Rows are points. Two turns around zero, p and q, are shown by what they do to some points. Where does a point land after both, in the order given? Backwards means that the second turn is done in reverse. Each puzzle has new turns, and all numbers are rounded.
In the rows, 128 means zero.

Turn p:
[132  56] => [158  62]
[123 168] => [109 164]
[ 88 161] => [ 79 144]
[173 128] => [170 144]
[125 126] => [126 125]
Turn q:
[99 73] => [ 69 149]
[167 142] => [147  91]
[136  86] => [ 88 114]
[115 185] => [183 149]
[124 154] => [153 136]
Where do these land?
p, then q: [ 65 120] => [ 90 179]
q, then p: [166 151] => [167 106]
p, then q: [154 113] => [128  98]

Turn p:
[193 102 101 128] => [183 151  83 136]
[133 161 114 114] => [122 163 142 122]
[ 87 120 211 140] => [117  56 185 143]
[107 125  81  53] => [119 158 118  43]
[110 131 187 152] => [122  85 168 158]
[125 121 118 152] => [117 124 110 144]
[140 136  83 156] => [114 159  90 148]
Turn q:
[156 145 106  73] => [151 145 176  90]
[141 109 101 114] => [153 121 126 101]
[ 94 145  92 106] => [ 97 129 132  80]
[173 136 150 169] => [156 161 111 174]
[ 76 105 191 177] => [ 82  84  96 195]
Where do these land?
p, then q: [ 98 133 149  73] => [127  95 184 139]
q, then p: [ 96 117 174 175] => [ 81 109  81 154]
p, then q: [171  89 109  88] => [178 157 158  95]
q, then p backwards: [175 171  88 140] => [170 160  86  92]
p, then q: [101 130 119 163] => [102 111  97 120]

Turn p:
[154 152 111 157 118  98 131 119] => [132 126 112 165  95 101 128 133]
[167 102 141 132 158 161  98 181] => [142  72 145 147 161 173 112 156]
[103  89 158 140 121 132 110  89] => [107 130 174 116 126 130 124  80]
[156 145 136  86 152 141 155 129] => [159 125 108 126 170 120 161 138]
[116 162 158  92 107  76 161 147] => [144 119 105  74 112  71 147 150]
[132 130 135 136  86 184 120 113] => [144 140 139 126 102 182 155 105]
[115 120  97 106 124 137 106 112] => [128 148 108 124 138 145 104 101]
[113 170 103 174 206 123  97 102] => [141 182 164 192 148 102  80 154]
[ 96  81 113 128  80  99 172 160] => [ 55 109  96  83 101 128 139 133]
Turn q:
[125 120 134  94 109  98 140 167] => [123 130 130 102  86 100 153 113]
[118 178 111  96  88  95 116  93] => [163 114 100 149  89 150 117  72]
[130  86 126 146 104 178  79 139] => [121  86 144 103 142 112  73 167]
[131  81 164 157  91 147 153 160] => [134  99 187  89 134 114 151 161]
[159 143 169 105 139 161 148 164] => [136 186 163  94 115 126 122 144]
[129 128 106 138 167 129 111  79] => [125 131  87 155 173 142 114 125]
[151 163  97 143  98  86 160 146] => [159 126 123 166  77 130 170 137]
[ 96 164 163 148 173 144 129 141] => [ 88 168 168 154 147 141 118 111]
[ 97 125 111 115 150 156 150 122] => [ 91 134 116 114 134 165 131 131]
[145  91  98 138 160  84  95  69] => [142 105  60 154 185  99 133 120]
Where do these land?
p, then q backwards: [130 102 129 152 120 118 130 141] => [ 98 125 114 138 121 133 122 144]
q, then p backwards: [153 125 110 102 129 128 145 148] => [114 159 121 124 103 124 147 138]
p, then q: [134 166 133 125 111 148 121 153] => [149 139 134 111  99 123 120 161]
p, then q: [107 161 130  96 121 151  76  31] => [215 169 108 169 155 161  95  97]
p, then q: [158 139 106  98 206 117 111 134] => [105 160 106 178 159  79 126 159]
q, then p: [140 113  94 156 139 100 130 157] => [ 84 116 116 125 104 115 125 161]
q, then p backwards: [138 119  96 175 124 145 156  95] => [167 130 123 129 150 169 139 170]
q, then p: [157 100 103 153 100 145 125  92] => [115  83 114 153 161 158 119 140]
q, then p: [ 34 135 141 113 103 155 130 167] => [115 155 174  52 121 150 133  75]
q, then p backwards: [146 134 177  98 139  66 139 126] => [128 150 149  99 119 119 145  54]
q, then p backwards: [111 114 190 140 117 136 146 165] => [ 91 114 191 146 140 132 135 110]

Turn p:
[102 155 155 139 110 136 150  98 119] => [109 132 101 109 114 159 118 121  92]
[126 129 102 146 138 142 126 114  98] => [144 129  93 139 112 125 115 121 145]
[115  92 122 136 111 126 112 117 167] => [106  90 151 122 131 136 138 105 152]
[130 105 174 118 119 153 158 119 112] => [141 114 114 103 171 145 110 122  96]
[122 151 101 139 103 139  34 124 125] => [ 92 141 136 131  94 145  97 159 206]
[147 142 122 139 104 147 149 144 114] => [152 137 109 130 134 156 147 147 127]
[133 141  95  79 142 104 177 140  89] => [144 176  89 132 149  80 166 124 109]
[109 130 130 128 193 103  94 225 181] => [121  90 202 165 107  58 144 197 118]
[153  94 135 140 100  87 120  93 116] => [148 140 146  83 124 138 126  80 152]
[143 140 144 115 158 144 160 107 158] => [124 131 138 165 147 137 122 106  85]
Turn q:
[141 154 171 109  89 187 151 130 156] => [156 141  96 140 183 163  81 100 132]
[130 141 117 149 141 129 129 105  91] => [128 133 137 150 103 107 140 103 111]
[114 122  84 135 128 187 106  82 111] => [111 123 110 156  72 169 116  96  92]
[172 115 133 117  76 115  85 108 134] => [165 106  93  85 110 111  93 138 105]
[ 82 148  75 162 118 103 165 146 132] => [100 207 144 129 109 132 157 148 133]
[150 104 147 118 110 109 177 166 112] => [124 136  95 130 181  94 152 151 131]
[112 104 151 137 156  98 126 151 158] => [129 111 160 128 143 130 139 174 156]
[173 103 138 128 165  85 117 150 159] => [109  88 148 112 139  85 109 172 154]
[ 89 126 156  99 117 108 169  80 126] => [168 139  98 145 120 139 164 113 183]
[121 134 125 158 158 157  88 151 126] => [112 112 178 137 127 147 116 127  92]
[124 158 110  96 150 129  95 139 103] => [105 112 150  94 121 131 141  85 120]
Where do these land?
q, then p: [131 102 115 142 142 128  85 114  84] => [156 124 101  73 147 132 138 116 135]
q, then p: [170  82 140  85 144 112 111 104 121] => [134  96 141 113 150  95 163  92 169]
p, then q: [114 200  74 133 126 119 139 164 108] => [109 219 124 110 153 112 126 136 108]
p, then q: [176 105 167 154 122 146 133 147 135] => [123  73 126 148 161 115 100 120 110]
p, then q: [127 136 141 125 152  71 114  63 139] => [199 131 123 112  90 136 132  89 140]
q, then p: [ 99 169 124 139 103 137 165 113 136] => [115 159 126 165 101 168 121 132 115]
p, then q: [131 126 140  92 104 144 113 118 142] => [118 119 158 142 130 159 136 116 146]
q, then p backwards: [123 124  72 128 126 146 166 134 142] => [106 178 112 101 113 138 113 103 127]
q, then p: [ 86 152 125 172 138 135  88 155 147] => [131 134 128 107 154 157  84 174  94]
q, then p: [129  53 171 104  88 117 138 138 142] => [178 109 134 177 155  88 168 144 154]
p, then q: [123 160 138 134 163 153 155 158 112] => [107 139 141 120 136  93 144 134  77]

Turn p:
[130 141 127 142  66 126 127 140 172 145 156 148] => [125 134 148 168 114 149 114 107 150 127  96 182]
[127 133 117 113 134 133 135  88  97  89 135 151] => [153 116 141 136 166 105  96 141 118 122 149 108]
[151 150 107 127 149 132 110 109  85 123 109  91] => [121 154 143 112 133 107 143 167 134 101 151  88]
[158 113 118 130 147 143 113 102 130 109 129 143] => [121 124 117 121 141 101 104 119 128  98 153 127]
[113 161 126 111 155 121 128 119 103 121 116 130] => [156 125 123 119 135 110 132 162 134 137 126 100]
[119 133 121 127 167 158 120  89 129 136 125 106] => [114 111 114  98 150 129 124 141 158 105 133  96]
[127 121 152 117 104 111 127 166 141 183 144 151] => [136 109 143 119  92 139 155 115 124 146 104 184]
[ 90 100 146 172 122 100 111 129 136 122 103 116] => [121 155  97 124 130 175 130 126 132 164 161 139]
[124 123  78 130 157 147 127 128 109 114 128 137] => [146 146 126 113 162 101 136 105 133 112 131 100]
[118 112 152 164 115 107 171 132 119 148  93 119] => [106 153 135  97 114 160 111 133 104 176 122 130]
[130 122  94  72 149 125 137 106 111 112 129 103] => [114 103 144 136 161  85 151 137 129 132 138  87]
[134 130 126 147 155 132 133 126 128 106 166 110] => [137 121 129 135 112 136 116 104 139 110 144  89]
[146 132 147 126 106 104 128 165 183 140 129 151] => [119 126 109 156  83 120 126 109 129 145 103 176]
[ 97 125 151 142 118 141 153 150 123 115  82 116] => [120 149 101 122 138 162 128 144  91 154 104 116]
[157 122 158 102  75 140 101 172 154 157 176 148] => [130  95 149 164  88 139 153 108 115  93 106 198]
Turn q:
[116 151 135 121 118 144 127 137  47  54 144 121] => [153 173 185 107 112 118  86 110  68 104 107 116]
[139 132 130 105 110 153 146 127 139 125 117 155] => [141 127 136 116 134 103 115 139 155 114 154 132]
[127 147 128 195 139 141 136 150 147 132 128 146] => [110 139 145 136 153 149 166 134 146 116 128  78]
[126 124 148 107 150  90 137 131 123 141  97 112] => [127 113  94 130 120 112 122 141  98 164 136 119]
[119 148 140 122 127 109 120 145 140 126 113 108] => [129  97 120 117 141 130 125 125 107 138 125 113]
[108  95 101 111 136  67 146 155 136 142 127 156] => [102 104 125 124  88 107 128 160 151 177  95 121]
[137  95 109 144 142 148 101 126  95 147 150 141] => [127 165 129 171 125 136 128 134 141 117  94 149]
[152 149 136 116 143 128 145  37 141 144 143  74] => [143 138  89 129 106 172 137  77 112 141 196 168]
[ 99 149 124 103 122 154 127 128 153 127 125 142] => [130 119 129  94 152 138 101 136 152 122 136 133]
[178 152 141 109 116 135 107 149 147 136 132 144] => [166  87 130 153 132 124 124 141 140  96 142 120]
[141 134 146 122  91 122 127 130  76 143 149 117] => [117 125 152 169 114 112  95 102 103 115 133 135]
[119 115  88 181 124 140 123 142 156 132 105 140] => [117 139 131 123 158 125 173 118 171 134  99 107]
[114 101 136 118 129 116 119  96 144 119 127 141] => [114 133  96 105 105 124 131 132 136 117 124 146]
[114  99 130 138 143 145 130 138 148 123 134  96] => [114 132 130 117 152 139 159 140 113 135 120 156]
Where do these land?
q, then p: [141 134 132 116 135 115 105 123 157 109  99  86] => [113 123 158 103 148  85 127 112 108 128 141 117]
q, then p: [143 111 127 148 149 113 139 125 108 126 103 144] => [121 157 153 134 108 132 134 138 142 145 112 116]
q, then p backwards: [ 74 189 107 126 123 115 145 139  99 124 111 131] => [115 117 117 161 147 124 204  96 118 119 131 125]
p, then q: [147 110 115  94 103 160  88 122 128 149 108 140] => [125 151 139  94  95 120 123 172 130 139 117  96]
p, then q: [143 152 154 135 154 157 134 127 106 133 172 148] => [161 119 126 124 115  90 144 121 104  92 119 158]
p, then q backwards: [136 132 110 186 155 111 149 151 197 117 118 154] => [104 124  90 120 118 103 107  57  88 148 101 146]
p, then q: [124 123 131 143 139 120 120 145 108 117 130 138] => [146 128 143 145 115 133 123 116 128 124 141 134]
q, then p: [ 87 113 151  97 122 130 146 137 118 146 144  31] => [196  97 143  52 160 130 137 131 117 129 149 152]
p, then q: [151 110 110 117  83 137 146 117 133 135 103 144] => [112 146 100 123 123 134  96 147 119 127 114  87]
q, then p backwards: [136 121 110 125 136 146 142 132 101 121 203 135] => [147 151 142 157  65 114 127 130 114 150 154 117]
p, then q backwards: [115 124 149 130 158 151 120  96 158 113 137 136] => [117 153 144 107 117 121  99 117 155 154 116 144]
p, then q: [140 106 125 136  74 116 118 138 142 121  98 130] => [107 154 136 131 132 148  98 131 148 121 124  82]
q, then p backwards: [119 132 137  93 122 106 137 137  97 137 130 148] => [156 146 149 130 131 109 155 108 136 113 125 141]
q, then p: [135 134 135 145 140 114 102 103 141 144 133 128] => [116 147 134 131 160 130 118 111 135 114 118 115]
